Rows are points. Before rounding, the points of a table are all equally far from one centre. They may lie mostly on one side of it. Where is the centre, to within rounding?

Points (6 x 3)
0.286 0.172 -0.144

0.192 0.057 0.173

0.353 -0.051 0.039

0.399 -0.250 -0.187

-0.089 0.267 -0.377

0.238 -0.048 0.183
Centre: -0.052 -0.145 -0.166

Points (11 x 8)
0.425 0.216 -0.023 0.039 -0.070 0.412 0.189 -0.066

0.235 0.367 0.123 0.070 0.050 0.149 -0.096 0.060

0.237 0.413 -0.029 0.056 0.017 0.280 0.160 -0.328

0.284 0.401 0.082 0.237 0.086 0.139 0.073 -0.049

0.050 0.438 0.055 0.146 -0.015 0.460 0.298 -0.119

0.134 0.508 -0.008 0.272 -0.010 0.124 0.283 0.053

0.247 0.537 -0.088 0.064 0.136 0.092 0.199 -0.188

0.097 0.292 -0.163 0.175 0.128 0.015 0.022 -0.055

0.133 0.444 -0.202 0.072 0.092 0.162 -0.030 0.052

0.219 0.568 -0.021 0.023 0.147 0.192 0.122 -0.179

0.190 0.373 0.030 0.248 0.205 0.140 0.090 -0.067
Centre: 0.119 0.266 0.004 -0.049 0.013 0.182 0.240 -0.001

Points (15 x 12)
-0.250 0.004 -0.255 -0.468 -0.016 0.345 0.271 0.023 -0.178 -0.108 -0.202
 -0.029

-0.116 0.128 -0.457 -0.331 -0.097 0.245 0.238 0.354 0.093 -0.166 -0.021
 -0.280

-0.205 0.233 -0.234 -0.430 -0.249 0.391 0.156 0.200 -0.072 0.316 0.003
 -0.169

0.045 -0.243 -0.276 -0.381 -0.384 0.121 0.317 0.169 0.143 0.024 -0.098
 -0.275

-0.150 -0.093 -0.328 -0.377 -0.085 -0.132 -0.262 0.119 0.035 -0.014
 0.127 -0.087

-0.266 0.202 -0.099 -0.054 -0.134 0.014 -0.017 0.123 -0.077 0.258 -0.315
 -0.280

0.358 -0.169 -0.147 -0.414 -0.272 -0.052 0.008 0.037 0.071 0.033 -0.040
 -0.248

-0.198 0.268 -0.502 -0.058 -0.171 -0.101 0.094 0.154 -0.050 0.119 -0.069
 -0.412

0.108 0.089 -0.447 -0.155 -0.287 -0.010 -0.062 0.197 0.219 -0.086 -0.237
 -0.274

-0.118 -0.076 -0.420 -0.152 0.075 0.206 -0.194 -0.026 0.071 0.042 -0.190
 -0.080

0.046 -0.245 -0.186 -0.243 -0.391 0.133 0.139 0.163 -0.346 0.329 -0.190
 -0.138

-0.118 -0.042 -0.330 -0.405 -0.061 -0.125 -0.035 -0.004 -0.301 0.077
 0.057 -0.402

0.012 0.188 -0.303 -0.315 -0.199 -0.252 0.022 -0.069 0.050 0.230 -0.158
 -0.384

-0.235 0.192 -0.296 -0.214 -0.377 0.204 -0.212 0.043 0.084 0.005 -0.134
 -0.149

-0.196 0.072 -0.244 -0.380 -0.249 0.296 -0.111 0.218 -0.168 -0.047
 -0.237 -0.269
Centre: 0.018 0.079 -0.240 -0.205 -0.157 0.040 0.148 0.102 -0.094 0.065 -0.028
 -0.034

Points (27 x 20)
-0.032 -0.242 -0.111 0.021 0.002 -0.070 0.048 0.397 0.131 0.424 0.010
 -0.158 0.344 0.183 -0.105 0.123 -0.120 -0.454 -0.152 0.137

0.168 -0.317 0.104 -0.265 0.092 -0.198 -0.164 0.394 0.063 0.446 0.021
 -0.202 0.185 0.063 -0.054 0.066 -0.229 -0.486 -0.084 -0.043

-0.070 -0.202 -0.052 -0.001 0.276 -0.042 -0.335 0.299 0.103 0.280 -0.018
 -0.256 0.324 0.165 0.039 -0.031 -0.281 -0.350 -0.142 -0.151

-0.151 -0.129 0.077 0.018 0.178 -0.004 -0.149 0.208 0.107 0.228 -0.152
 -0.347 0.255 0.149 -0.163 0.124 -0.196 -0.243 -0.291 -0.082

0.025 -0.427 -0.163 -0.219 0.012 -0.122 -0.311 0.265 0.015 0.428 -0.091
 -0.190 0.268 0.124 0.004 0.110 -0.038 -0.350 -0.123 -0.229

-0.007 -0.252 -0.040 -0.005 -0.027 -0.344 -0.159 0.346 0.183 0.229
 -0.022 -0.061 0.186 0.044 -0.049 0.216 -0.222 -0.515 -0.038 -0.246

-0.129 -0.373 -0.058 -0.023 -0.043 -0.194 -0.432 0.253 0.054 0.471
 -0.012 -0.145 0.327 -0.046 0.018 0.079 -0.159 -0.340 0.002 -0.138

-0.043 -0.366 -0.090 -0.063 -0.021 -0.250 -0.201 0.408 0.030 0.399
 -0.107 -0.287 0.334 -0.011 -0.069 0.108 -0.140 -0.339 -0.142 -0.251

-0.079 -0.298 -0.075 0.057 -0.087 -0.363 -0.238 0.228 0.003 0.376 -0.023
 -0.104 0.216 0.121 0.345 0.213 -0.175 -0.475 -0.219 -0.025

0.096 -0.285 -0.063 -0.181 0.095 0.038 -0.137 0.354 0.223 0.289 -0.046
 -0.153 0.332 0.145 0.148 0.031 -0.243 -0.531 -0.172 -0.235

-0.034 -0.415 -0.107 -0.111 0.207 -0.208 -0.340 0.287 0.252 0.281 0.022
 -0.212 0.307 0.009 0.071 -0.123 0.066 -0.346 -0.032 -0.067

0.010 -0.415 -0.181 -0.056 0.002 -0.223 -0.247 0.209 0.140 0.288 0.136
 -0.110 0.336 0.043 0.087 0.114 -0.195 -0.410 -0.148 -0.185

-0.084 -0.194 -0.003 -0.130 0.008 -0.156 -0.119 0.472 0.163 0.283 0.100
 -0.323 0.367 0.349 0.255 0.093 -0.245 -0.372 -0.120 -0.045

-0.016 -0.383 -0.009 -0.021 0.246 -0.069 -0.035 0.279 0.149 0.401 0.045
 -0.157 0.323 0.055 0.058 0.174 -0.195 -0.413 -0.251 -0.100

-0.100 -0.176 -0.132 -0.064 0.005 -0.264 -0.159 0.342 0.199 0.298 0.044
 -0.148 0.223 0.303 -0.095 0.059 -0.275 -0.452 -0.155 -0.105

-0.118 -0.283 0.059 -0.114 0.093 -0.116 -0.108 0.484 -0.031 0.463 0.028
 -0.173 0.176 0.198 0.010 0.216 -0.199 -0.340 -0.183 -0.307

0.057 -0.442 -0.055 -0.122 0.043 -0.176 -0.242 0.319 0.159 0.335 -0.130
 -0.031 0.336 0.048 -0.029 0.034 -0.254 -0.448 -0.112 0.012

0.069 -0.216 -0.217 -0.132 -0.110 -0.116 -0.045 0.268 0.136 0.367 -0.042
 0.059 0.551 0.014 -0.085 0.017 -0.233 -0.377 0.022 -0.097

0.033 -0.449 -0.060 -0.072 -0.069 0.004 -0.047 0.410 0.173 0.404 0.042
 -0.174 0.302 -0.019 0.085 0.073 -0.235 -0.518 -0.090 -0.107

-0.164 -0.275 -0.073 -0.091 -0.026 -0.279 -0.263 0.304 0.182 0.356 0.038
 -0.205 0.387 0.126 -0.028 0.103 -0.248 -0.421 -0.099 -0.054

-0.092 -0.331 0.022 -0.067 0.030 -0.214 -0.215 0.325 0.065 0.269 0.099
 -0.149 0.497 0.073 -0.077 0.115 -0.226 -0.287 -0.117 -0.169

0.028 -0.192 0.087 0.045 0.074 -0.244 -0.235 0.331 0.253 0.210 0.107
 -0.154 0.277 0.067 -0.169 0.042 -0.297 -0.368 -0.007 -0.083

-0.035 -0.326 -0.047 -0.008 0.029 -0.098 -0.191 0.362 -0.017 0.395
 -0.186 -0.023 0.518 -0.008 0.077 0.102 -0.230 -0.371 -0.219 -0.134

-0.094 -0.361 -0.122 -0.128 -0.020 -0.011 -0.272 0.446 0.061 0.358
 -0.056 -0.190 0.189 -0.087 -0.098 0.087 -0.315 -0.321 -0.092 -0.228

-0.063 -0.270 -0.004 -0.016 0.062 -0.077 -0.224 0.270 0.295 0.390 0.044
 -0.170 0.147 0.098 -0.034 0.266 -0.351 -0.204 -0.091 -0.263

0.244 -0.487 -0.038 -0.079 0.128 -0.221 -0.108 0.337 0.043 0.372 0.074
 -0.111 0.198 0.120 -0.030 0.013 -0.208 -0.336 -0.074 -0.124

-0.133 -0.383 -0.149 -0.091 0.045 -0.092 -0.321 0.218 0.127 0.307 0.142
 -0.107 0.186 0.171 0.080 0.094 -0.187 -0.485 -0.102 -0.132
Centre: -0.045 -0.062 0.022 -0.114 -0.043 -0.104 -0.015 0.236 0.056 0.269 -0.061
 -0.064 0.103 -0.005 0.199 -0.050 -0.058 -0.141 -0.034 -0.048
